Each row of a before or after table is a point. The points were changed in one or more steps. Then noise was added and the rows were shuffled. The steps act on columns, c1 being the first. Name the steps. A step turns or swaps two columns, mirrors them in a line or flattens them onto one, adds a multiple of one to another, or multiplies or shifts one. Angles are multiples of 10 degrees, from the lower column toward the higher: turns from -170 to 170, lines from 10 to 170 but not 90. Use the fewest steps. Two steps may share a column if one is a turn and the other turns, adds or multiplies; they go together, in the order done. Otherwise the lowest column goes first.
In the rows, zero is written as 128.

Before (14 x 2)
[[122  36]
 [132 148]
 [161 135]
 [124  98]
 [179 111]
 [112  60]
 [ 31 132]
 [151 148]
 [ 93 173]
 [ 75  51]
 [170 139]
 [166 117]
 [149 153]
 [121  90]]
After (14 x 2)
[[138 148]
 [137 145]
 [143 152]
 [134 137]
 [144 155]
 [109  97]
 [ 93  69]
 [108  89]
 [114 103]
 [140 148]
 [133 137]
 [144 154]
 [ 87  57]
 [ 80  47]]
Steps: flatten c1 and c2 onto the line at 60 degrees

Before (12 x 6)
[[124 141  99 158  85  96]
 [166 158 169  52 107 176]
 [115 143  94 171 103 133]
 [ 95 164  74 164 136 121]
 [168 109 103  87 122 217]
 [129 114 136  68  84 201]
 [ 93 121 104 176 107 130]
 [119  91 178  78 155 156]
 [136 125  98  75  98 209]
 [137  81 141  78 146 161]
 [128 126 126 192 126 142]
 [174 107  88  74  99 185]]
After (12 x 6)
[[175 175 134 108 106 159]
 [173 189 100  76 169 128]
 [179 167 167 128  87 153]
 [ 97  93 118 138 179 128]
 [197 163 175  78 134  86]
 [180 204 111 111 165 102]
 [ 90 130 105 148 164 111]
 [ 91 130 112 172 158 136]
 [ 63 143 125 137 131 124]
 [102 110  76 168 139  97]
 [187 201 151 119 168 117]
 [162 218 109  81 141 116]]
Steps: mirror c1 and c4 in the line at 130 degrees; turn c2 and c6 by -110 degrees; mirror c3 and c5 in the line at 170 degrees

Before (9 x 9)
[[148 111 104 120 147 148 104 142 125]
 [156 210 113 126 158 119 135 137 127]
 [123 108 101 128 112 123 115 162 117]
 [111 134 101 131 159 150 139 160 128]
 [112 124 136  89 122 111 106 168 136]
 [120 146 139 129 141 192 129 153 119]
 [107 105  99  84 114 124 111 145 114]
 [129 100 136 116 158 116 116 136  81]
 [164 122 109 112 142 121 193  96 125]]
After (9 x 9)
[[121 146 116 125 192 142 107 116 120]
 [163 105 117   8 125 114 105 135 183]
 [155 108 132 123 123 112  92 123 118]
 [143 110 156 106 145 146 104 142 137]
 [121 101 125  72 113 158 115 136 105]
 [161 134 120 135 150 158 108 103 125]
 [133 121 167  86 122 142 188  89 149]
 [132 210 158 122 118 157 123 118 130]
 [127 126 110  30 112 121  83 128 194]]
Steps: turn c1 and c3 by 110 degrees; multiply c4 by 3; turn c4 and c9 by -30 degrees; swap c5 and c6; mirror c7 and c8 in the line at 150 degrees

Before (11 x 12)
[[111  83 106 101  68 140 163 106 165 164 143 153]
 [141 111  83  85 142 168 144 111 196 172 150 111]
 [112 130 135 129 194 139 105 107 114 154 158 147]
 [124 124 121 123 113 148  95 137 168 145 216 131]
 [128 101 127 143 139 100 163 162  90 143 192 105]
 [138 127 154  57 118 139 160 137 135 106 155 126]
 [ 97 179 178 147 150 186 147 156 158 153 141 173]
 [ 73 148 169 163 121 249 124 115 125 168 163 140]
 [143 146 188 105 129  99  86 142 129 180  97 138]
 [167 102 132 152 141 152 127 110 151 165 140 152]
 [179 125 111  82  93  84 137 159  72 167 117 173]]
After (11 x 12)
[[123 132 112 129  82 142 157  87 117  80 117 109]
 [103  82 141 109 201 143  98 106 163 127 113  98]
 [136 121 134 129 153 150 160  45 170 118 167 126]
 [ 76 158  84 137 155 247 149  92 128  93 128 128]
 [168 114 116 123 134 156 115 111 153  85 117 107]
 [126 104 104 121 126 142  89 106 133 149 143 139]
 [172 108 126 126 177  84 105 152  70 111 155  82]
 [ 92 175  63 149 118 188 126 126 159  96 157 102]
 [117 108 137 124 126 102  93  77  92 111 180 151]
 [134  98 177 119 137 170 107 102 193  88 117 134]
 [154 135  66 133 155  97 164 165 134  83 131 140]]
Steps: mirror c1 and c7 in the line at 170 degrees; flatten c2 and c4 onto the line at 20 degrees; turn c3 and c12 by 160 degrees; turn c5 and c10 by -150 degrees; turn c8 and c11 by 70 degrees

Before (11 x 20)
[[127  78 153 127 108 117  66 107  69 145 113 134 153 182 164  54  98 124
  181 125]
 [ 76 110  86  80  81 124  78 161 126 134 143 182 151 129  74 188  65 150
  199 156]
 [136  91 111 162 152 136 118 139 104 145 148 149 103 146 171  66  80 159
  187 111]
 [ 57 163  72 109  62 119 117 176 136 103 135 141 152  83 111 181  96 140
  153 157]
 [167  91 122 174 144 129  52  80  79 149 170 146  98  87 157  30  87 150
  126 122]
 [157 137 137 176 171 162 104 144 147 199 110 148 187 164 103 134 136 176
   44  84]
 [146 130 110 168 149 185 129 101 174 193 127 158 237 120 112 190 171 144
   94 129]
 [134  89 106 145 119 106  69  78 150 130 115 114 128 175 112  92  92 120
  171 124]
 [171 197 118 177 147 159  97  83 172 211 169 174 187 172 137 148 132 130
   58 117]
 [126  55 138 112  99 154  73 137 144 128 174 120 131 128 168  60 116 173
  167 100]
 [151 102 144 151 144  99  52 139 120 159 149 120 143 133 142  83  80  98
  186 101]]
After (11 x 20)
[[154 148 132 176 169 161 102 144 152 197 108 150 100 162 150 134  81 178
   48  84]
 [132 111 124 162 155 135 118 137 109 143 149 148 190 147  85  65 124 159
  187 111]
 [151 119 111 155 143 101  53 137 119 159 151 120 174 135 121  81  92  96
  188 105]
 [126 150 101 125 108 115  67 113  67 146 115 134 178 181 103  52  95 125
  182 128]
 [ 56  95 170 111  60 119 117 171 132 104 135 143 111  83 129 183  89 142
  153 155]
 [128 167 108 115 100 153  75 136 145 131 172 117 187 129  93  65 119 179
  169 103]
 [145 195 150 170 152 185 129 101 173 195 127 157  66 117 134 194  52 143
   93 127]
 [136 131 149 148 120 104  70  79 147 128 115 111 176 178 137  94 108 121
  169 124]
 [ 78 105 178  82  82 125  78 163 123 134 141 181 167 129 171 186  78 150
  198 158]
 [171 116 121 177 143 130  50  78  75 149 170 145 187  90 104  29 133 149
  120 124]
 [172 107 129 177 144 156  98  84 173 209 168 176  54 173 117 149  78 131
   58 117]]
Steps: turn c13 and c17 by -60 degrees; turn c2 and c13 by -130 degrees; multiply c3 by 0.7; turn c3 and c15 by 160 degrees

Before (11 x 32)
[[ 91  92 165 121 109 108 135 168 110 129 141 107 135 130 111 199 162  99
  151  78 115 169 177 140 152 109 120 113 140 210  99 137]
 [152  94 118 108 144 121 146 167 108 152 130 138 134 160 111 173 144  63
   92  60 102 110 171 133 141 151 129 154 112 215 159 129]
 [165 204  76 142  98 138 101 176 136  60 107  74 183 103 127 131 186 199
   86 176 145 156  52 166 160 152 126 108 196 121  96 104]
 [146 142 156 152 181 127 125 167 131 150 156  85 147 161 132 174 143 104
  154  56 110 105 130 138 138 125 109 132 140 170 108 158]
 [120  88 120 149 151 108 121 191 134 182 152 165 103 162  92 156 134  73
  109  81  90 133 177 129  99 122  96 110  84 161 103 167]
 [101  91 142 146 141 149 141 199 124  97 150 102 139 151 106 167 143  38
  137 111 112 134 170 156 135 169  98 129 105 176 121 171]
 [113 116 101 107 168 109 156 186  81 137 105 146 145 174 153 151 114  68
  163 106 123 162 154 136 119 137 149  91 121 147 127 145]
 [101 152 117 163  87  66 164 182 171 171  99 167 149  78  62  40  83 157
  153 132  94  32 134 152 193 168 197 116  84 211 125 186]
 [108 135 135 114 110 174 132 146 122  74  89 122 183  93 191 106 139 194
   96 171 163 146  89 187 131 139 105 107 216 105 143 105]
 [ 87 152  99 209 122  46 220 190 119 142  95 208 152  81  66 138  95 152
  144  88 101  17 156 126 193 193 163 103 109 163  71 140]
 [160 150 106 103  83 142 125 191 158  72 127  83 200 116 173 143 172 174
  129 152  93 121 104 155 150 143 105  86 197  94 148  47]]
After (11 x 32)
[[152  93 150 104 144 125 123 167 110 151 129 136 134 161 110 175 145  62
   93  55  91 111 171 147 117 150 120 150 113 215 159 150]
 [ 90  93 137 118 109 109 161 170 112 130 144 107 135 131 110 197 151  98
  149  80 107 168 178 158 101 109 103 114 139 207  97 150]
 [165 204  99 141  97 140  77 174 135  62 105  74 186 102 127 134 180 197
   87 178 138 156  54 162  74 151  98 106 196 123  95 104]
 [160 152 127 104  81 141 106 189 157  75 125  85 200 116 174 143 155 173
  129 150  80 120 104 155  90 142  87  85 198 110 149  43]
 [144 140 123 153 182 130 157 167 129 152 159  84 145 162 134 172 133 104
  153  55 100 104 131 140 114 123 107 133 139 168 109 166]
 [ 87 151 218 209 119  46 100 193 120 142  90 210 153  79  69 137 117 152
  143  88  89  16 158 228  95 195 176 105 107 162  69 144]
 [114 118 159 106 170 109 101 188  78 138 105 145 144 170 152 150 127  70
  160 105 112 163 153 114 124 136 152  90 118 145 126 147]
 [110 132 133 115 111 171 133 146 119  74  88 122 182  91 190 108 125 193
   92 172 153 144  88 112  70 136 104 104 216 110 141  99]
 [120  89 118 148 155 108 123 191 134 181 155 164 102 162  90 155 119  75
  109  80  77 137 177  87 142 123 100 108  81 153 104 174]
 [100  89 141 146 142 148 140 199 122  99 152 102 142 150 105 167 129  35
  135 109 102 137 173 132  99 172  96 128 101 168 124 176]
 [ 98 155 163 164  86  65 115 180 168 172  99 167 151  74  64  42 124 157
  153 128  83  32 136 217  71 171 206 116  81 198 123 199]]
Steps: swap c3 and c7; turn c17 and c27 by -30 degrees; shift c21 by -10; multiply c25 by 1.6; turn c24 and c25 by -110 degrees; turn c30 and c32 by 10 degrees

Before (14 x 64)
[[ 52  49 146 164 109 132 146 113 140 133  89 138 147 116 134  73 154 108
  135  67  92 155 143 125 118  75  89 180 115  64 164 142 169 101  96  91
  143 143 129 134 147 149 100 119 109 119 122 122 158 111 120 149 134  75
  114 129 124 112  82 121  92 127 140  50]
 [128 113 110  82 184  54 120 151  90 117 172 146 135 122 147 148  99 144
   68 174 140  55  53  91 149 129 165 138 178 143 158 156 150 162 161 121
  110 138 161 148 176 131 122 119 134  86 156 199 124 157 143  95 130 146
  137  90 178 104 150  97 132 104 158 106]
 [117 110 135 104 103 113 114 138 141 160 127 152  83 129  99 137  94 184
  144 159 142 113 146 138  82 168 172 141 137 145 100 170 191 167 173 155
  184 122 103  80 106 167 174 134 111 142 153 168 183 156  78  96 142 114
  140 164  65 106 166 139 148  99 162 150]
 [107  96 156 100 111 175 124 136 141 188  97 108 130 147 121 158 130 150
  156 110 138 156 152 149  42 116 162 134  94 130 159 142 148 161  96 124
  140 123  99 107  90 149 135 125 124 131 131 133 170 128  79 130  86 159
  125 153  94  89 139 161 115 120 104 168]
 [134  56  88 124 135 129 175  95 104 118 101 123 156 101 132  72 131  96
  106 105  83 113  69  74 115  62 127  85 156  78  77 145 150 102 107 121
  101 165  91 173 154 114  77 105 103  85  97 162 115 132 163 102 184 110
   76 113 144 156  94 127 113 130 183  78]
 [ 87  33 132 101  85 134 166 104 147 193  75 108 132 145 138 120 114 131
  127 104 102 157 154 125  77 110 114 132 125 103 170 177 173 114  90  79
  129 123  88 157 129  95  76 143 113 138 122 120 140 111 151 151 120  75
   84 142 111 139  97 117  88 166 150  47]
 [112  87 142 113 110 123 102 107 155 166 139 120  96 171  86 125 108 147
  202 128 161 143 143 153  97 162 164 155 127 133 149 125 149 148 119 114
  147 131  82 131 103 168 154 148 107 140 158 176 174 113  99 106  74 176
  125 148  86 111 137 143 136 141 152  97]
 [ 52  50 162 130 101 152 137 106 147 206  98 122 130 115  77 108 134 147
  131  96 139 149 133 139  97 124 174 127 119 128 157 158 159 145  89  91
  173 142  70 156 131 158 111 108  91 156 176 133 156 132 114 150 137 119
  144 138 126  97 110 158 104 158 105  83]
 [148 111 133 112 118 122 106 169 133 143 121 156  55 143  83 124  87 170
  152 132 157 106 143 192  75 124 147 104  90 163 109 113 197 169 155 124
  182 129  77 122 108 174 175 146 165 119 108 190 129 180 112  89 154 132
  116 137  55  85 162 142 163 123 109 109]
 [ 67 119 116  87 152  77 161 118 117  96 146 117 105 155 159 147  92 218
  120 184 120  73  49  62 147 155 186 119 198 155 190 151 121 158 130 127
  128 178 133 142 138 119 189 104 151 115 146 196  90 191 120  58 109 158
  146  89 156 131 145  84 152  92 134 138]
 [126 133 115 112 136 166 100 163 151 171 186 134 127 174 103 137  91 159
  129 128 161 112 144 161 109 179 162 107 124 138  89 121 160 135 153 108
  176  87  59 102 105 137 167 162 150 101 127 158 155 190  75  98 150 150
  159 163  77 116 196 150 171  78 134 117]
 [106 118 129  93 173  84 109  94  96 123 137 108  88 124 164 181 109 156
   63 134 145  80  28  84 183 203 155 149 180 161 154 165 141 158 171 157
  112 177 117 147 146 125 167  99 164  97 160 199  64 149  85  81  92 135
  133  83 168 129 160  99 160  83 149 128]
 [142  74  81 146 125 151 115 116 118 146 107  90 148  93 106  42 161 132
   82 118 122 118 115  85  99 109  99 104 166 112 120 169 146  71  74  84
  112 156 132 164 139  91 108 110 109  99  78 159 115 111 163 106 184 102
   66  79 153 151 117  87  55 128 164  84]
 [ 88  76 139 154  93 151 139 134 171 186  52 130 140  92 133  83 142 104
  153  86 127 150 137 109 114  95 123  95 157 103 163 123 177 102 119  88
  132 149 102 154 140 131  96 123  98 150 118  89 181 119 156 162 127 106
   45 129 127 121 122 128 109 137 145  70]]
After (14 x 64)
[[127 135 111 111 192 165  97 163 149 168 190 136 123 115 107 132  91 159
  130 123 162 114 150 160 106 179 163 104 125 141  87 120 162 135 110 109
  173  89  58 105 107 139 172 163 147 102 127 162 156 192  72  98 150 153
  159 166 199 113 197 149 167  77 132 114]
 [108  98 155 103 102 178 122 137 143 189  99 109 136 141 119 159 128 147
  160 102 139 158 153 151  42 116 160 139  90 121 164 140 151 159 155 125
  137 120  99 109  90 152 139 126 124 132 134 136 176 128  72 131  88 163
  128 150 166  93 142 161 120 118 104 171]
 [ 55  50 163 127  96 154 132 104 142 207  97 121 127 137  75 112 133 152
  126  98 137 144 136 136  97 122 176 121 118 117 154 163 160 143 169  91
  168 136  73 155 130 158 117 105  89 152 172 132 157 132 115 150 137 121
  146 139 122  95 104 158 103 161 109  82]
 [150 112 135 110 118 125 106 169 131 144 117 154  54  86  85 126  87 169
  149 135 157 108 138 191  73 123 143 102  87 163 111 133 195 166 124 124
  181 128  76 118 107 173 174 147 161 115 110 192 125 178 111  89 137 132
  117 136 194  84 158 139 165 124 111 105]
 [143  74  77 143 107 149 117 114 119 146 103  89 140 143 105  47 164 130
   80 124 121 118 114  87  95 117  97 101 165  98 123 157 143  78 178  85
  109 152 132 162 138  91 107 112 109  96  74 160 114 111 168 113 189 104
   67  77  83 155 110  88  53 126 165  84]
 [136  56  90 127  68 130 177  97 102 121 101 119 146 135 134  72 128  93
  106 106  78 113  68  74 112  63 128  87 155  72  78 115 143  98 151 125
  102 168  92 167 152 117  77 105 103  90  94 166 117 132 163  99 189 109
   74 116  99 158  90 130 114 131 185  81]
 [ 87  33 133 102  68 133 167 100 146 194  80 108 133 149 135 120 115 128
  124 105  96 156 149 126  81 106 115 131 126  79 175 161 171 116 162  80
  126 120  85 153 127  91  77 146 113 136 118 117 143 107 146 151 121  75
   87 141 154 139  97 118  83 165 153  43]
 [116 107 137  99 144 118 114 137 142 155 123 152  84  72  99 133 101 181
  140 155 143 114 146 140  81 162 170 137 134 119 103 185 192 166 105 149
  185 122 108  78 102 171 173 131 112 139 155 168 179 155  80  95 133 116
  139 165 181 107 163 137 145 102 162 151]
 [ 70 120 119  91 185  74 157 118 119  95 145 119 107 159 158 147  86 218
  122 183 113  71  54  65 145 154 185 118 199 144 188 169 120 155 103 127
  125 176 132 143 142 117 189 103 152 112 144 189  93 194 121  56 108 160
  146  87 123 134 147  85 156  92 135 141]
 [108 121 128  93 252  80 107  94  98 123 140 105  95 125 173 185 109 156
   67 131 146  87  30  83 183 199 158 151 184 134 152 190 144 157  77 159
  111 172 120 147 144 127 164 101 166  95 159 202  67 149  79  79  84 131
  129  81  91 124 160  99 166  77 147 129]
 [ 89  76 136 152  55 154 137 133 171 186  52 128 136 106 133  82 144 104
  150  88 127 149 136 114 116  94 123  95 153 111 163 103 172 104 153  91
  139 145  99 152 143 131  97 123 101 150 113  85 182 122 157 164 131 108
   47 130 105 123 124 129 109 142 146  73]
 [111  91 138 111 139 122 105 111 157 167 140 118 107 139  89 120 110 150
  199 128 158 140 144 154  99 167 170 158 123 134 151 127 148 148 130 113
  151 133  81 134  96 164 155 146 106 141 162 171 168 112 100 108  69 178
  125 153 187 112 137 144 134 144 154  99]
 [ 49  54 144 162  56 132 145 110 136 135  90 140 149 132 133  76 156 107
  134  63  88 155 143 126 117  76  90 181 114  64 163 102 165 106 161  90
  143 142 126 135 145 147 101 119 111 122 123 121 161 108 119 147 137  74
  111 129 126 106  78 121  90 126 141  49]
 [127 113 108  81 183  55 115 152  92 119 174 147 140 136 146 150  99 145
   71 176 139  57  55  94 155 127 166 137 175 130 158 168 156 164  89 118
  112 136 155 147 176 133 124 120 130  90 157 204 129 158 141  93 131 142
  137  89  88 104 153 100 131 103 160 103]]
Steps: add 1 times c26 to c5; turn c13 and c53 by 10 degrees; turn c14 and c57 by 140 degrees; turn c14 and c35 by 150 degrees; turn c30 and c32 by 30 degrees; multiply c32 by 1.3
